Each wall is flat, endless, passes through zero and stands at right angles to its row. A trip goes straight from one point to another. Which walls does it cross, in order?

Walls:
(1): [-47  37 -16]
(2): [ 32 -49 -42]
(3): [-9 14 54]
(4): [-94 -23 -15]
Trips:
[ 72  22 -74] to [-22  19   4] -> 1, 2, 4, 3
[-1 53 37] to [  3  17 -32] -> 3, 2
[-94 -46  23] to [-24 -11  -9] -> 3, 2
[ 63 -24  34] to [ 1 35  3] -> 2, 1
[-17  36  33] to [-52  25  -7] -> none
[-11   3  -7] to [ 4 32  1] -> 3, 4
[ 91   4 -38] to [ -2 -40 -53] -> 4

Walls:
(1): [-68   5 -39  -1 -20   9  16 -16  16  47  25  31]
(2): [-85 -51  69  -7  -6 -35 -62 -18  13  13 -50 -23]
(3): [-36   7 -58 -32   6 -17  33  35  54   0  73  66]
(4): [ 24 -29 -19 -60 -31 -14 -21   3  45  45  18 -96]
Trips:
[ 71  41 -22   7  62 -31  26   8  65  16   1   0] to [-49 -12 -19  14 -67  40  -4  21 -30  19 -92 -24] -> 3, 1, 2
[ 47 -18  27 -12  50  50  36  32 -59 -13 -41 -13] to [   7  -11  -55   26   14  -16 -100   23  -20  -14   -4  -46] -> 4, 2
[-33  20  19 -21 -19 -39  48  34  -1 -20   5  42] to [-75   5  35 -69 -45  -9 -29  -6  69  84   4  28] -> 2, 4
[  1 -36 -12  -7  -4  27  22  45  -5  32 -17  27] to [-61  87  13  40 -20 -17 -26  58  35 -26 -42  -5] -> 2
[ 20  69  50 -51 -53   9 -25  35 -53 -18  21 102] to [  8 -17  41  59  38 -50  29 -33 -23 -33 -38  -3] -> 3, 2
[ 77 -82 -14 -61  60  62  30 -64 -13  62   6 -20] to [ -33    5   77   52   37   47   -3 -103   30   -4   36   49] -> 1, 4, 2

Walls:
(1): [ -3   9 -10 -29 -58 -36   7 -22  -3   6  -3  20  14  15   4 -42  88 -53
  -9 -23  45  24  11 -17 -25  13  42  24  45   7  26 -72  47 -64   7  24
  -7 -14 -34   7 -12 -32  15  -4  45 -38  -6 -14]
(2): [-18  53 -33 -39  -7 -26 -66 -49   8  -5 -26 -15  -3 -30   3 -74  34 -37
  45   0  76  25  -6 -22  24  -5 -14   0 -32 -23 -32   5  42  16 -19  -6
  21   0  34 -43  35  33  48  -1 -27  -8  20 -62]
(3): [-33  -9  46 -53   5  21 -25 -41  93   0 -29   6  46   7  18 -15  -2  19
  -8  31   9  49 -28  25   0 -36 -31 -25  16 -42 -25 -43 -78 -32 -26  29
 -26  28 -41 -16 -32 -13  34  -7  34  -4  40  -1]
(4): [ 36  24  10 -47   8 -35  24  24 -58 -19  24  65  -1 -17 -33 -15  33  19
   1   5 -13 -22   7 -19 -22   7  -6   8  -7 -37  50  -8  -8 -35  72 -18
  25  30  -4 -28 -31   1 -24   6 -27  16 -27  31]
(5): [-31  27 -24 -27  15 -62 -17 -25  10  -4 -47 -22  17  25  34  13  21  -7
 -19 -10  35 -13  16   5  48  34 -11  -3  13 -56 -34  33  34  25 -32 -35
  32 -27 -46   8  31   8 -54  22 -21   4 -17 -22]
Trips:
[-43  49   8   1  61   4 -27  27  69 -20 -28  -7 -44 -25   8  17  -3  23
 -19  64  18  34   2 103 -64  36  -2   6 -12 -67  61  10 -25  26  42 -44
  79 -14  37  -8  15  48  36  53 -14  23  -5  11] to [-48  89 -35 -42  23  40 -34 -27 -28 -20 -29  16 -22 -58 -12 -63 -35 -18
  37 -15  65 -52 -20  68 -29   9 -39 -10  12 -18  25 -66  -1  13   0  83
 -73 -31 -45  16  -3 -25  36  16 -65  27 -20  28] -> 1, 5
[ 55  74  -2 -29  15  35  30  27  19   9 -14  38 -36 -88 -65 -53 -77 -22
 -63  37  25  -5  65 -14  36  34  -3 -41 -12  34 -36 -26  26 -58 -31  68
 -30   4 -59  -3 -21  41  34 -60  29  11 -38 -32] to [ 26  36 -10 -21  -3  22  -4  53  53  24 -50   4 -81 -38 -47  33 -20 -41
 -10  -3  18   3 -29   8  64 -41 -52  -7  39 -29 -24  -7 -32 -21 -11 -77
   8 -31 -25  14   4 -14 -23 -42  -5   5   2 -20] -> 4, 1, 5
[ 35  29 -19  18  41 -20  89  44  -1  85  24  -1   8 -25  -1   7  12   3
  22  17   0  30 -17   2  79 -48  -7 -20 -10  26 -14 -49 -14 -10   6   6
  29 -30  14  81 -14  32   6 -40 -23 -30  -2 -18] to [  7  -8  14 -56  14 -50 -40 121 -24  31  20   4  45  34   5 -16  54 -52
  21 -26 -33 -26 -18 -21 -46  68 -85  35  51  11  12  34  -3 -42  -8  44
 -15  38  21  -2 -10  12  10  23  42 -39 -49  29] -> 4, 1
[-19  31 -63 -22 -27  53  37  17 -47 -27 -25  16  98  -1  44 -33  40  20
 -27  12  41  28  44 -24 -49  -9  36  -2  53  -6  21  61  63  43   2  12
 -26  59 -45  -6  28 -19 -26 -28 -48  65 -38  48] to [ 36  26 -24  29  13 -21  -4 -55 -31   4 -15 -19  31  53  97 -33  49 -10
 -28 -36 -45 -11  -1 -44 -32 -59 -46  43 -65   6  46 -27 -42 -83   0   9
  36 -53 -38 -53   1  -2  46  13 -36 -36  17  67] -> 3, 5
[  62  -46   25    7   -6   19   46  -24  -43   63 -101   37  -45  -31
  -57   -3    6   12   28    9   16   -8  -32   -6   11   20    8  -15
   72   51    1   -8  -14   34    9  -90  -81    5   59  -52   24   -2
  -41   11   -3   28    3  -49] to [-12 -91  27 -30 121 -89 -39  32   6 -44  -1 -70  11  31 -10  36  20 -55
  20  46   5  42   3  12  -1 -46   2 -38 -15 -12 -25 -54  33   2 -17  -4
  14 -71 -66 -18  18  15 -65 -17  -6 -34  -3  23] -> 5, 4, 3, 1
[  6  14  39 -15   9 -14 -37  24 -34 -14   2   0 -20 -45 -37  -4  21  27
 -17  41 -36  27  14   7 -59 -35 -34 -63  80  53  -2   6  -9 -37  22  -2
   0  -7  45  56  32 -50 -32  34  30 -13 -13   0] to [-43 -47  49   6  10  60 -10  19 -11 -43  45 -51   9  53 -29  -3 -11   8
  48  55  -7 -23 -25 -10 -40 108 -10  27  27  39 -72  26 -18 -23   6   5
   8 -12  13 -50  22  22 -17  42 -19  21  16 -33] -> 1, 4

Walls:
(1): [-49  22 -23   6 -11   9  18 -84 -26 -14   1  -5  27  22  42  68 -32  30
   6  13   9 -12   3 -12   6 -22 -46   2 -45 -10  14 -11  -3  21 -24 -26
 -33 -16 -23   8  37  -9 -31  36 -27   4   9 -27]
(2): [ 38 -45 -11  -4  47 -33 -31 -46   9 -25   7 -22  11  35  -4   8  25  55
  20 -15 -38   4 -57  12  -2 -24 -24  14 -25  33 -12 -48 -29  52 -13  23
  -2   2 -14  -2  59   2   4 -27 -10  22 -38 -26]
(3): [-36 -54  13 -19 -20  49  73  30  -8   5 -19 -53  55 -10   4  25  35 -51
   0 -19  11  -5  23 -45 -41 -21 -41  40  29  69  41   2 -40  12  10 -30
   2  25 -25  18 -10  19   5   8  -5  -4  13  15]
(4): [  9  -7  13  30  29  40  18  34 -12  71 -20  -4 -50 -20   9  30 -13  10
  21 -30  10 -14  26 -91 -76  36  14   3  14  17   3 -30  -1 -47 -20  48
  -3  24  11  22  -7  -2 -24  47 -12   6 -20  36]
(5): [-34 -18   0  13 -12 -23   1 -40  -7 -47  45 -26 -58 -34  55 -19  14  42
  -6   0 -25  10 -15 -35 -10  53  29 -12  44 -11 -56  65 -30  22   0   9
  10 -42 -51   1  19  18  14 -11 -22   3 -31 -46]
(6): [  -4  -32  -24  -21  -53  -34   18  -61  -29    0   -6    8  -26  -17
   33   25   12   -1   14  -20  -26  -39   -5   26  -15  -28  -22    3
  -24    9  -53  -19   -9   30  -32  -22   29   43   12    5   20   -4
  -33 -104    2   45  -38  -57]
(7): [ -4  15 -55 -20  43   6 -12  48  -4  36 -23 -38  22 -26   2  64 -10  21
 -39 -69 -38  23  12  12   7   3  33  17 -33   7  -9 -15 -23  20  -9  -7
  33 -83  57   8 -40 -24 -51 -33  45  12 -11  18]
(8): [  9 -12 -30 -35  27 -41 -24  50  12  16  20  33  -5  35  14  10 -85   6
  -5 -22  22 -11  17 -26   3  -8   6 -14   0  46  38  58 -36  20  20  -7
 -33   5 -81 -81  37  30 -29 -66  -8  -7  47   2]
(9): [ -14  -11   18   59  -17  -42  -32  -40  -32   16  -75   30   50   35
  -32   53   15  -57  -74   -3   -8  -10  -34  -56   -2   22   35    5
    7   23    3   46   15   21   -4  -19    0   11   -6   50  -61   14
  -15  -12 -105  -12   50   -9]
(10): [-34 -14 -75  -9 -66  -1 -17 -33 -22  13 -12  57  -1 -27 -37  26 -37  43
 -12  28 -14  21   8 -23  35 -14  -4 -34  35 -25 -12  28  42   1  33 -35
  13  28 -15  36  54  14 -66   3   8   8 -25 -28]
(11): [ 21  21  23  19  54 -64  21  51  19 -29 -32  -3 -60 -39   9 -60 -46 -17
   3  23  34 -35 -11  34  -2  69  13  42 -20 -72  39  17  15  -7   9 -18
 -47   4  36 -11  45  -3 -13 -16  12  53 -22  13]
Trips:
[ 43  11 -38   0 -27  -3  12  16  11 -21  -6  32 -22 -13 -66  42  17 -44
 -48 -73 -96  15  27   1 -20  17  24  58   4 -40 -74 -69  -3  12 -26 -26
  30 -19  19   5  46  16   5 -45 -45 -19 -60  14] to [ 12   7  26   3 -39  25  -4  53 -23   9  28  51  33 -70  -3 -27 -31 -41
 -19 -21   6  13 -34 -13 -85  12   9  29 -35 -52 -25 -12  37  52  16  -2
  28 -18 -13   4 -17  30 -53   6 -42 -36   2 -31] -> 11, 2, 3
[  1   8  -9 -23  36   0   8  -2  30  45 -12  34  45  29  -8 -42  22  -2
 -40  29 -43  12   2  52  36  26  38  17   9 -15   8 -18  22 -29  12  20
  65 -35 -33 -10  12 -19  18  16  73  -5  45 -18] to [-23  18  -5  74  18  41  41   5  54 -77   1 -33  -9  45  -7  -5  17  37
 -28  -3  31  30 -28  -8  33 -28  24  64  14  23  16 -26 -31  39  30  24
 -15  -9 -24 -35  16 -40  -6  19  65  10  28  20] -> 2, 11, 3, 1, 8, 5
